Each wall is flat, endless, passes through zero and stands at right angles to its row. A trip goes straight from one point to another. Which walls does it cross, in order?
In the rows, 128 means zero.

Walls:
(1): [ 64 136]
(2): [116 185]
(3): [172 132]
(4): [192  92]
(5): [123 183]
(6): [116 171]
Trips:
[153 179] to [189 157] => 4
[186 126] to [139 111] => none
[105  67] to [168 101] => 1, 3
[147 219] to [ 89 158] => 1, 3

Walls:
(1): [ 66  55 172 166 145 133 134 110 146 158 178 103]
(2): [115 119 134 117 128 132 163 113 107  98 118 130]
(3): [126 145 100  97 138  65  76 145 164 109 102 126]
(4): [160 106 127  49  13  93 168 140   8 144 101 159]
(5): [196 135 101 154 130  50 192 136  97 127  78 106]
Trips:
[123 133 140  61 169 144 118 150 124  33 162 107] to [134  96 102 146  85  83 145 173  92 114  88 160] => 4, 5
[142  86  46 126 130 155 129 163 127 120  65  87] to [144 114 135 171 169  67  94 140 143 190 147 168] => 2, 4, 1
[167  97 117 102 156 170 107 156 115 157 132 152] to [123  99 146 147 159 151 175  85 134 168 178 126] => 1, 4, 2
[150  73 178  93  76 206 103 119 105  95 148 195] to [138 153 134 146 118  52 141 184 127  28 120 170] => 1, 3, 5
[128 181 126 126 165  88  69 160 104 146 156 155] to [151 163 205 183  59 124 121 169 181 115 192 149] => 1, 3
[ 63 122 147 177 118 144  97 134 133 150 175  84] to [ 95 102  96 186 178 168 150 132 101 144 147 143] => 2
[115 137 117 168  69 168  89  68 145  77 125 164] to [ 77  73 141 135 107  62  36 140  82 124 142 129] => 1, 3, 2, 4
[138 132 146  64 118 193  81 160 114 178 156  59] to [165 125 115  11 227  92 126 143 134 118  79 142] => 1, 3, 5, 2

Walls:
(1): [133 110 161 152 108  83 102 127 211 150 155 169  78 124 107 154 154  95
  75 166 147  97 143 161 162 119 146 103  51 141  97 132 156 204 187 112
 108 137 134 144 132  95 129 166 111  62 146 204]
(2): [168 113 168 118 124 126 140 119 123 120 116 189 107 116  93 100 117 190
 171 163  62 175 155 142 148 141 138 138 107 162 112  88 119 168  84 123
 119  78 122  81 126 135 113 102  85 115  98  51]
(3): [103 176 154 179 226 145  49 157  92 165 109 101 155 175 105 105 108 156
 154 152 187 101 117 140 142 160 156 153 151 194 108 163 100 108 121 129
 139  85 186 140 143 130 128  87 188 152 131 136]
(4): [131 118 121 174 140  53 103 156 184 144 151 123 161 173  74 175 157 149
 112 155 151 129 112 177 107  76  93 178  90 168  50 132 122 110  93 115
  99 148 138 101 106 179 133 120 158 103  79 107]
(5): [158  76  96 179 141 129 120 110 143 157 219 146 101  60  66 164  79 126
 110 153 132 144 125 112 149  79 133  80 133 126 116 155 140 169 115 179
 122 173 104 194 139  96 166 132 108  93 124 122]
(6): [ 87 115 158 105  87  96  64 135 131  60 185 165 168 120 121 137 130 149
 155 100 111  85 109 117 192  93 122 132 147  83 124 181 136  89 138 165
 151 136 146 120 154 168 126 127 142 119 111 155]
(7): [143  88 109 155 116 157 127 147 139 113 115 102 166 171 119  60 155 187
 133 129 155  72  58 186 127  86  76 121  89 145 197 123 141 118 129  98
 131 196 127 126 162 174 138 141  80 125 146 140]
(8): [140 102  76 140  87 199 158  96 112 123  96 156 110  86 172 144  98  73
 107 179 102 144  84 112 142 134 170 100 114 203 144 121 128 155 163  78
  98 126 155 136 150 104 133 111  99 124 138 108]
(9): [143 169  81  72 183 120 140 169  96 134 116 105 202 128  80 199 133 115
  64 151 166 130 143 125 105 141 169 112 126 145 118 153 153 153 154 103
 172 131 153  88 114 138 135 125  57 107 153 152]
(10): [116 112  89 117 126 159 148 178 156 124 141 117 148 163 148 205 117 134
 132  84 138 182 116 152 124  73 146 114 167 145 115 107  77 144 129 203
  95 118  93  85 155 133 135 118 119  88 128 125]
Trips:
[ 83 113 104  92 164 151 126 159  98 189 103 101 134  87 149 160 137 161
 164 137 135 136 117 106  80 149 129  98 156 125 138 114 101 194 144 124
  65 111 140 174 128 158  98 147 153  51  78 146] to [ 38  86  68 146 121 190  87 182  88  94 110 148  97 108 104 116  53 124
  95 133  90 212 114 158  81 141 108 165 132 176 204 142 154 132 155  74
  80 119  83  76 173 138 144 135 183  74 153 182] => 7, 5, 9
[110 139 150 136 116 103  41  96 114 153 204 130 165  69  74 152 115 110
 149 115 181 129 105 131 108  81 130 102 128 116 137 138 139  90 127  58
 128 158 152 116  93 165  80  54 142 169  72 133] to [124 154 177 155 129 132 139  74 130 120 180 210  71  84 192 122 174  83
 161 125 133 135 138 166 168  92 121 161 141 138  97 130 174 139 109 137
 166  73  88 120 161 101 106 145 189  84 177 102] => 7, 9, 1, 2, 3, 4, 8
[123 136  77 154 144  69 170  95 156 146 106 145 179 170 149 108 166 154
  68 179 182 131 140 159  40  45 125  94 131 135 152 127 164 143 131  96
 111 103  35 128  84 132 136 145 137  63 148 143] to [ 92 116  81 122 121 148 134 162 105 127 122  97 116 119 234  84 158 174
  88 119 138 185 112 134 106 117 106  47 156  95 136 143 146 106  96 132
 166  95 107  64 119 174 103 175 139  90 180 218] => 5, 4, 1, 6
[ 69 118  75  67  70 129 148 179 147 119 100 176  72  97 132 150  76 132
  99  94 101 126 182 120  93 115 107  93 125 127 115 144 129 112 145 121
 144 137  88 131 157 123 139  96 168 144 175 222] to [ 96 125 123 184 120  73 174  97 152  49 129 106 102  86 113 141 148 185
 152  95 138 188 153 198 149 204 174 143 170 114 165 117  81 127 136  90
 118 142 101 171 208 126 167 160  81 112  93  25] => 9, 2, 1, 6, 7
